Every row gives one point. Two turns around zero, p and q, are shown by what they do to some points. Where does a point land after both, in the order given? Backwards means that the second turn is done in reverse. Each puzzle has new turns, and all numbers are rounded.

Turn p:
[-3 -2 27] -> [  4 -13  23]
[ 30  -5 -12] -> [ 26   6 -18]
[ -9  -4 -10] -> [-11  -1  -9]
[-18  12  -5] -> [-20   9   4]
Turn q:
[ -3  11 -13] -> [-10  13  -6]
[-16  -2 -15] -> [-22   1   2]
[20 -3 -7] -> [  8  -3 -20]
[-1 -6 35] -> [ 24 -12  24]
Where do these land?
p, then q: [15 -4 48] -> [ 42 -28   4]
p, then q backwards: [ -8  -7 -11] -> [  2  -5 -14]
p, then q: [-9  1 -5] -> [-8  2  6]
q, then p: [ -2  -6 -11] -> [-11  -3  -5]
p, then q backwards: [ 12   1 -10] -> [13  8 -2]
p, then q backwards: [ -8  15 -10] -> [ -8  14 -11]

Turn p:
[ 15  13 -19 -46   1  28] -> [-11  -1   9 -23 -14  52]
[  7 -13   8   7   5 -34] -> [ 14  -4   8  -7  25 -23]
[ 18  -1  18  23 -11 -20] -> [ 30   2  10   5   0 -26]
[-44  18  -2   6  -8   9] -> [-35  23 -16   9 -15 -13]
[ 19  13 -23 -12  18  20] -> [ 5  5 -4  2  4 43]
[-13   0  14   0   9  15] -> [-17  -5   6  17  -6   0]
[ -1 -29   3  21 -15 -17] -> [ 14 -19 -14  -4   4 -32]
Turn q:
[ -6  32 -19   5 -12  -6] -> [ -8  29 -19  10  -7  14]
[ 27 -36 -22  19 -17   7] -> [ 14 -31  19  15 -24  30]
[-23  -3   8  -9  29  10] -> [ -5  -4   0   3  35 -19]
[ 12 -14   3   8 -26  18] -> [  1  -7  22 -12 -11  25]
[  9 -11   0  30 -18  -8] -> [-12  -7  17  10 -29   9]
[ -1  23  19 -23  32  -4] -> [ 15  18 -12 -10  20 -36]
[-19  10  11 -30  12 -18] -> [ -6   2 -29 -17  15 -24]
Where do these land?
q, then p: [ -6  25  48 -20  -2 -19] -> [-18  29  19 -43  17  -1]
p, then q: [  0 -13  22  -7  -7 -15] -> [ -4 -15  -5 -14  -9 -21]
p, then q backwards: [ -7  -1 -45   4  21  -4] -> [-26  15 -27 -29  -4   8]
p, then q backwards: [  8 -10  26  22   7  11] -> [ 12 -16 -10  20  23  -6]
p, then q: [ 13   0   6  14 -28 -12] -> [ 14   0 -12 -12 -29   0]
p, then q backwards: [-12  20 -44  -8  14  12] -> [-22  27 -27 -14 -27   6]
q, then p: [-12 -13  19   3 -14  10] -> [-25 -11  14  -2  -1  -5]
p, then q: [ 17  -9 -33  -8   9  18] -> [22 -8 11  7 22 26]

Turn p:
[ 13 -21 -16 -25  32   2  14   2 -18] -> [ 18  -6 -18 -18  21  -3 -12  11 -37]
[ 16   8   4  16 -26  17   3  -3 -20] -> [ -7  16  14  18 -26   0   4 -11 -18]
[-6 11 24 -9 -7  2  8 -6  7] -> [-4 17  6 -5  4 10 21  2 10]
[-19  -6  16   6  -7  29   1  19  -8] -> [-23 -10  19  13   4  23   9   7 -12]
[  5  -5  -2   7   8 -48   9  10  26] -> [ 21 -13 -15   5  17 -34  12   0  29]
[-25  25  14  15 -15  -7 -17  -1 -11] -> [-37   7  11   0 -16  -7   5   5  21]
[12 23  4 27  1 27 -5 -8 -4] -> [-16  25   0  27 -10  13 -17 -11  -2]
[ -6   0 -28 -25   6 -32  12  14  29] -> [ 32 -25 -26 -11   2  -9   7  24  23]
[  0 -41 -28 -19  21   0  11 -22   2] -> [ 23 -26 -24 -30  13   6 -10 -19 -23]
[ 11   6  12   7 -14  11 -36  -4  -3] -> [ -7  13  33   2 -11   1 -20  -8   9]
Turn q:
[ 17 -11 -19  35   6  21 -16 -27 -17] -> [ 23  -5  11  40  -2  35   3 -14  -4]
[ -5   2 -21 -10 -30  -5  14 -28  11] -> [ -6  13   5 -13 -11   2  26 -37   5]
[  8  12  27 -17  13  10   4  20   5] -> [  1   9   7 -12  14 -14  -8  34   8]
[-23 -16 -22  -3  -8  18   8   0  15] -> [-17 -10   0 -15  10  21  22 -11 -13]
[-27   1  -4 -13  22  -4 -25  25 -29] -> [  8 -13 -16 -15  17   2 -41   4 -29]
[-13 -16  23 -12   2  15  22  20  17] -> [-22 -10  14 -22   3  -5  14  32  -5]
[  0 -13   4 -11 -11 -26 -19 -27  19] -> [-22  -5  15   7  -3 -16  -9 -33  17]
[  3  26  -2 -11  -3  -2   3  10 -31] -> [ 28  19 -13 -16  -6  -4 -14   4  -7]
[ 10  12   1  25  15   4 -29  13  -2] -> [  4   3 -17  29  11  14 -22  13   6]
[ 15   2 -16  20  12  10  25 -22  16] -> [10  1  3 25  6  1 42 -4  2]
[  8  25  27  16  -5  -9  23   4 -21] -> [ 15  25  -6   7 -30 -18   0  25  -7]
[  8 -25   2 -17 -15 -32 -10  11  16] -> [-20 -26  -2 -14 -11 -15 -12 -13  28]
Where do these land?
p, then q: [-12 -10 -11  34 -11   9  12  22  20] -> [-15 -21   6  28 -17  22  20   1 -10]
q, then p: [ 14  16  27 -17 -34 -11 -26 -25   2] -> [ -8  26  14  -9 -10   8   2  -3  53]
q, then p backwards: [ 13   5  -4 -11 -19  -4  -5  -6 -30] -> [ 21   0 -14 -11 -13   2 -14 -21  11]
p, then q: [-16  -9 -13   8  -1  28 -17 -17 -20] -> [ -7   8  22 -11  -1  22 -22 -16 -20]
p, then q backwards: [-18  -8  -7   0  11  -7  30  -5   5] -> [ -7   0 -29   7   8  -5  11  16  12]
p, then q: [-6  4 21 13 19  1 13 24  4] -> [ -2 -12 -17  18   8  -5   8  19 -23]
p, then q backwards: [-17 -31  -8  10  16  -3   1  24   9] -> [ -1 -29 -12  -2  33  -3 -10  10   9]
q, then p backwards: [ -3  26 -10 -14  22 -18   3  12   9] -> [  7  -1  -1   2  30 -29  14  -5  -3]
q, then p: [ 35  14  20 -39 -29  20 -20 -16   0] -> [15 40 17 -2 18 24  1 11 45]
q, then p backwards: [ 10  -5 -16  16  26 -14  10 -12   1] -> [ 10 -15  -7  19  -5 -11  24  16  10]

Turn p:
[ 8 -9 14  0  6  0  3 -2  3 12 14  8] -> [  9 -11   9  15  -3   1  -2  -5  -7  -4  14   0]
[  2   8   4   2   6  12  10   5  12 -17 -11 -11] -> [ 10   0   8 -16  12  -4   6   7   5 -12 -13  -6]
[-26 -18  16  -2  12 -10   2   9   3   9   9  15] -> [-18 -29   9  10   4   1 -11   8 -17   0   9   7]
[ -7 -13  20   8  -2   6  -9  13 -22   3   3  11] -> [ -6   3  14   0 -15   1 -19   9 -25   1   8   4]
[  7  11   1  -5  -7 -16   1   3   9 -20   5  -5] -> [  3   4  -5  -8   6 -13   7  11  18  -6  10   9]
[ 14  14  -7 -10  11  -2  -4   8 -15  -7 -14 -16] -> [ 13  19 -16 -15  14  -7  -3   5  -4  10  -1 -10]
[ -2  -8 -19   9 -12   5 -11  -2  12  20   6  19] -> [ -7  -1  -3  26 -14  24   4  -3   6   3  -8  10]
[ -3  24  -4  -9  -1  -1  16   1  -5 -10   5 -11] -> [ -7  10  -4 -16  12  -8  20   0   3  -5   9 -10]
[  6   6  -8  -8   9   2   2 -14 -11 -15  -3   4] -> [  4   7 -16 -11   4  -7   1 -14  -6  -9  -2   5]
[ 13  -1 -16   3   4  -1  19   2 -16  -8 -11  -6] -> [  9   8 -16  -6  -5 -16  14   2 -11   2 -13  -9]
[ -5 -11   3   6 -20   2  -9 -12  12  24 -15   6] -> [ -4  -5  18  13 -11  12  -4 -12  10  21 -14   9]
[-7  2 11 13  9 -5 -9 -1  0 10  7  9] -> [ -9   1   9  17   6   0 -13  -1  -5  -5   6   1]
[ -7 -13 -10   8  -8   2  -9 -11   6  10   7 -10] -> [ -8  -8  -2   8 -15   8  -8  -8  15   3  -5  -9]
[  6   9  -5 -17  -7   7   0   2  13 -10   0 -12] -> [ 10   0  -4 -18   6   9  10   2  16  -1   3  -1]
Turn q:
[ 3 -6  2 12 21  6  7 14  3 -1 -1 -1] -> [ -1 -12  13  11  13  -3   4   7   6  -4 -10  10]
[-10 -11   6  -8 -10 -21  -9 -13  14   5   3  -7] -> [-12 -11  -4 -20 -13  -6  -3 -10   4   6  19  -3]
[ 12   3  18   0   7  12   9   7   0 -12  -8   7] -> [  8  -4  13   8   2  -2  15  -5 -13 -11 -15  -2]
[ 17  10  -7  -6 -13  -2 -13  -9  16  -6  -3  21] -> [ 13  13  -4 -15 -15  18   8 -16   1 -11   2  10]
[ 11  11 -13  12 -12   1   1   0  -2 -17   5  -1] -> [  6  19  -2  10 -15   0   0   1  13  -8  -6   0]
[  2  12   0   0 -21   2   4  -1  14   1 -20   7] -> [ -6  10  -3 -10 -18  12  10  -8  -8   8 -15   4]
[ 10 -11  -3   7 -10   3  -6   9 -10  -7  -1   1] -> [  8  -5  -1  17 -13   7  -6   1   1  -3   0   0]
[-11 -10   5  10  15  14   9  -9  -9  17   9  -7] -> [-13   0  13  12  24  -2  -1   8  -5   9  14  -2]
[ -4   4   2  13   7  -1   4   1  -7 -19  -5   4] -> [ -7   4  -1  13   1  -9  -1  -4   2 -16 -12   2]
[ 13  16  -2  -3  -6   1 -20  -3   7  -6 -27  10] -> [  8   6  -5 -10  -8  19  -2 -27   0  -3 -21   1]
[-18  -7   3 -21  -1   2  -5  -8   2   6   8 -10] -> [ -8  -8  -6 -16   6   0  -1   7  -3   4  15 -19]
[ -6   2  14   3  14  -6  -2  12 -18  18  21  -3] -> [  8  -5  12   1  16 -18 -23  13 -11   4   8   3]
[ -3   3 -15   4  -4   5   3  12   2 -10  -2  13] -> [  0   5  -9   4  -5  10   2  12   3 -12 -11  10]
[ -9 -13  -3 -10  14  -8  18  -7 -16  16   7  -8] -> [ -3  -8 -12   6  21 -17   2   9  -5  16  16  -1]
[ -6  -4  -7 -15   0 -11   0  -6   4  15  15 -26] -> [  1  -5  -4 -15   4 -11  -3  10  15  21  18 -13]
Where do these land?
p, then q: [ -6 -15  11  -6  -8 -13  -8   6 -37  -2  10  -7] -> [  9   5 -13 -12 -13  -1 -31  15  -5   7  19  -8]
q, then p: [  2   4 -10  -2 -12  -1  -1   1  -2  -7  -6  13] -> [-1 13 -6 -5 -6  6 11 -2  1 -3 -9  5]
p, then q: [ -4 -15   2 -17  -7  10   4  -8  -5  -3   6   7] -> [  3   1 -10   6  -6   9   8   2 -11  -1  19  -9]
p, then q: [ -2   3  -1  -5  14  13  13   9   7 -10  -2  -5] -> [  9 -13  -6   9   8  -7  12   1   4  -3  -9 -11]
p, then q backwards: [ 11  -9 -14  13  -8   5   8  -2  11  -4   9   8] -> [ 13  -6  -6   4  -7   2   6  10   4 -23  -3   5]
q, then p backwards: [ -3   9   0  18   7  16   1 -10   3 -10  -9   9] -> [-9 19 -4 15  0 11 -2 -7  5  4 -1 13]
q, then p: [ -1 -10  -1  -9  -9  -9  -3  -7  -4   0 -10 -16] -> [ -5  -8  -5   6 -10   4   1  -7  13  11  -2 -12]
q, then p: [-12  24   0   9  48   1   5   4 -19  23  -7   8] -> [  3   1 -17  15  43  -7 -29  -5 -28  -3  -8   7]
q, then p: [ 11   4  -7  -7  -3  12 -10  -1   9  -6  10 -19] -> [ 18  -4  13  -6   6   5   6   4  17   0   4 -12]
q, then p: [-14  11   3   5 -10  -9  -3   2  14   9  -2 -12] -> [-11  -6   6  -7   8  12  -1  -1   4  19   8   7]
p, then q: [22 -4 10 -2 -8 -2 10  7  5 15  2 10] -> [ 11   7  17  14  -8  -8   4   1 -10   8   6  14]
q, then p: [  1 -10  -1   6  -6  -3 -14   3  11  -2  -5   9] -> [  0  -4   6  -7 -13  11  -1  -6   1  -7  -3  11]
p, then q: [ -4   7   8  -3   2 -20  -2  -5   8  -4   4  -5] -> [ -4  -9   3 -13   4  -7  -1   2   8  -8   9  12]

Turn p:
[  6   2   4   3 -11  -4   1  -8   6   5   6 -32 -10   3] -> [  3   0  -3  11 -21  13   4  -7  13   3  -5 -21  -7   2]
[  2   4   2  -3   8   4  -1 -32  11   2 -10  -7  10   6] -> [ -8  -7   7  -6   0 -10 -11 -21  22   6   3  -9   7  -3]
[  7 -12  -1 -12   1  33  -6   9 -25  -5 -14   3  -5  12] -> [-13  -2  -3 -33   0   6  11  19  -3 -12  -5  -3  22  10]
[  7  10  -8  -3   3  -2 -11  -2   2   5  27   7  -8  -2] -> [ 18   4   0  -5  13  11   8   0   7   4  11   1 -18  -4]
[-9 12 -7 -5 -4 -7  7 -5 -7  9 -3 15 -4 11] -> [ -8   5   4  -9   4  -2  -1  -6  -8  17   2   9 -11  11]
[ 12  15   5  14   1 -12  16   0   2  -1  -8  10   4 -17] -> [ 15  14   5   8  -5  -9  -6 -12 -12  12  -7   8   9 -12]
[  0   7 -14  20   5  -3  -6   7 -30   5  -9 -15  14 -40] -> [ 13  -6 -21  14   3  14   1  -4 -27  15  15  -9  36 -13]
[ -4 -10   2  -9  -1   5  -2   8   8  -3 -11   8 -12  -8] -> [  1  -9  -8  -7  -1  -2  -7   2  -7 -15 -12   8  -3   2]
[  0  14 -13  -5  -4  -4   6  -5   7 -15  -5  -4   1  13] -> [ -9  19  -8  -5  -6 -11  -8  -5   6   3   7  -5  -8   3]
[-7 17  4 -3 10 -3 -2 12  4  4  3  3  0 12] -> [ -5   5   5  -2   7  -1  -9  15  -1  13  -2  -2 -14  -6]
[  9 -47   7   3   0  -8  -9  10   9   5 -12   2  13   2] -> [  3 -26   0  19  -7 -15   7  16  13 -19  -7  18  17  14]
[  1   9   2 -11 -10  -5   2   5   1   6  23   3  15 -20] -> [  8  -4  -3   6   0   1  19  -5  -8   4  12   7 -13 -25]
[ -8  13  10  -2  -3 -10  -5 -12  -2 -13   8  -4  -9  14] -> [ -1   7  15  -2  -2  -3  -6  -4  -2   0   9 -19 -17   7]
[-14  13   0  24 -12   6   2   5   7  -7 -10   4  -6  11] -> [-11  18  11   5  -9  13 -23   2  -7  -2   2   7   0   5]
[  0 -48   8 -11  18  11   9   7   8   2  17   9  -2   3] -> [ -4 -17   3   8  24  -6  25  10  15 -30 -23  11   1   7]
Turn q:
[ -7  16  12 -21  -6  18  -7  -1 -15   4  -6   4   8 -10] -> [  1   4  -1  -7   3  -2 -28  -1 -15  17  -7  10  11 -11]
[  9  -1  -3   2 -13 -18  -2  11  12 -21   5  -2  -1   3] -> [ -1  15  -6  -2  -2  -5  -1  14  16 -21   5   0 -10   7]
[ 13 -17   1  -9   1  -9  -2  -2   5  -3 -14  -7   1  15] -> [ -8   3 -14   0   5  -8  11   1   4  -8 -12  -4  11  18]
[-19  -3  12  -9  -7   0   2  -9  -1   6 -10   9  21 -15] -> [  0   4   7   6   6 -10 -14  -4  -2  13  17  10  25  -3]
[  4 -12  -7  17  11   5   6   5 -14 -13   4   2 -11  -8] -> [ -1 -15  -3   0  -7  20  10   3  -8 -18   6   5  -3  -6]
[  3   8  14  -7   0  21  12  -7  13   2   1   3  14 -10] -> [  6  10  11 -13   0  -3   3   2   4  15  -5   9  18 -18]
[  2   5 -20  -5   5 -24   2 -11   2 -16  -2 -12   2  20] -> [ -4  15 -18   1  -3 -19  13 -15  -4 -16   3  -6 -16  10]
[  5   5   3  28  19  -9  -9   4   0  -3   2   4 -33   1] -> [-19 -18  12   6  -2  21   6  -9  10 -16  -8  -6 -25  -3]
[ 15   3 -23   2   0 -18   7  10   9  -1  -7   9 -10   4] -> [  0  -9  -5   9  -9 -17  12   7  11 -12  -6   9 -20   8]
[  3  -6 -10  23  -1  14 -16  -5   0   0   7  10  -9   1] -> [10 -8 -6 13 -3 26  4 -6 12  1 -2 -1 -8 -6]
[  5  -6 -18 -16  -3 -25  -4 -13  -1  -2  10 -17 -14  -9] -> [  9 -13 -13 -15  -5 -20  -7 -12   5 -19   7 -15  -9  13]
[-26  -1  13 -16 -13  22  12   4   6  12 -10  -9  11   8] -> [ -9  12   0  -4  -5  -5  -4  13 -11  37   7  -9  20  -1]
[-13  -5  16 -15   1  14   6   4  -1  11  11  14  13  12] -> [ 1  7  4 -9 19  6  2  7 -8 28  7 10  7  5]
[  5  -4 -12  22  25   2 -19  17   1   4   7  -5  -4  -5] -> [  2 -18   1  17  15  13  10   5   0 -14  -6 -15 -15 -17]
[  0  14  21   2 -18   7  11  -5 -17  19   2  -4  12  -8] -> [ 13   9  27  -2  -9   3 -17  -1 -16  12  -5   3  14   6]
Where do these land?
p, then q backwards: [ -8   4   3   2  18  21   8  -9  17  23  11   7 -19   1] -> [ 17   9  20   3  15  11 -24  -4   4   4  12  16 -14   5]
q, then p: [  2 -14  15  -3   9  -5  -4  -8  16  11 -16 -17  11 -19] -> [ -9 -12   2  27  -2 -21  -2   0   8   0   9  -8  10 -17]
q, then p: [-12  -7 -12   2  -4   2 -20   0  -8  -9  10   5 -10  10] -> [  2   7 -13  -8  12  22  -2  -1  14  -6   2  -3  -1   9]
q, then p backwards: [ -4 -15  -4  -3  -2   3   4  12 -14  -1 -17   2  15 -13] -> [ -4 -13  -1  11   1  -4  -8  17  -9  -3 -13   2  15 -12]
q, then p: [ 10  18  10  13 -13  -2  -7   3   7  -9   3 -20  15 -18] -> [ 16   3   1   0 -20  -5 -14   5  -8  -6  10 -16   3 -25]
p, then q: [-12  13 -11   4 -15 -12 -15   8  21 -12  12  -1  14   8] -> [  7  -6   7  -5  -1  18 -12   4  18  -3   9  -7 -30  -7]
q, then p: [  3 -15  11  15  -8  -5   5  -8 -10   3 -10   5 -13   9] -> [-25   6  17  -4  -5   5   0   2   9  -9   4   6   2   6]
p, then q: [  2  19  -5  -5  12  13  16 -17  -1 -11  -5   3   6   5] -> [ -3   3   6  -6   7 -24 -12 -20  -3   6   4  -6   1 -11]
q, then p: [ 11 -15   0  -1  16 -13   3  21  -4 -15 -10   5  -3  15] -> [-19  20  -6   5  18  -8  -7   9 -16  -9  -7   2   0  12]
p, then q: [-13  16   0  -2   3  10  -5   0 -12   5  18  -3  16   6] -> [  2 -13  15 -16   6   4  -1   5 -10  11  11 -10  -1 -13]
p, then q backwards: [ 12  15 -12  -9  21  -6  -2  15   2  15 -13  11 -12  15] -> [  7   6   4 -32 -15  14  -6  12   8  10   8   9  -2  12]
q, then p: [  8  -2  -5  11  -6  -9  -7   1 -15   4  17  15  15 -17] -> [ 25  11  16  -8   6  -4   5  10  10 -13   1   1  12  -1]
q, then p: [  3  15  17  -7  -4   3   6 -11   0  -1  -6  11 -18   0] -> [ -9 -20   9 -15  -5  -3 -10  -7  -4  -2   3  10 -12   2]
q, then p: [ 14 -16  -9 -13 -13  15   2   6   8  12  20 -11  -1  11] -> [ -2   5 -22  -8 -13  -6  12  16  17  13 -18   2   1   0]
p, then q: [-16 -16   1  -4 -14 -17  15 -13  -6 -14 -16 -12 -16 -11] -> [ -2  16 -17  10 -19  10   1 -24 -12 -10   8  -8   1  20]
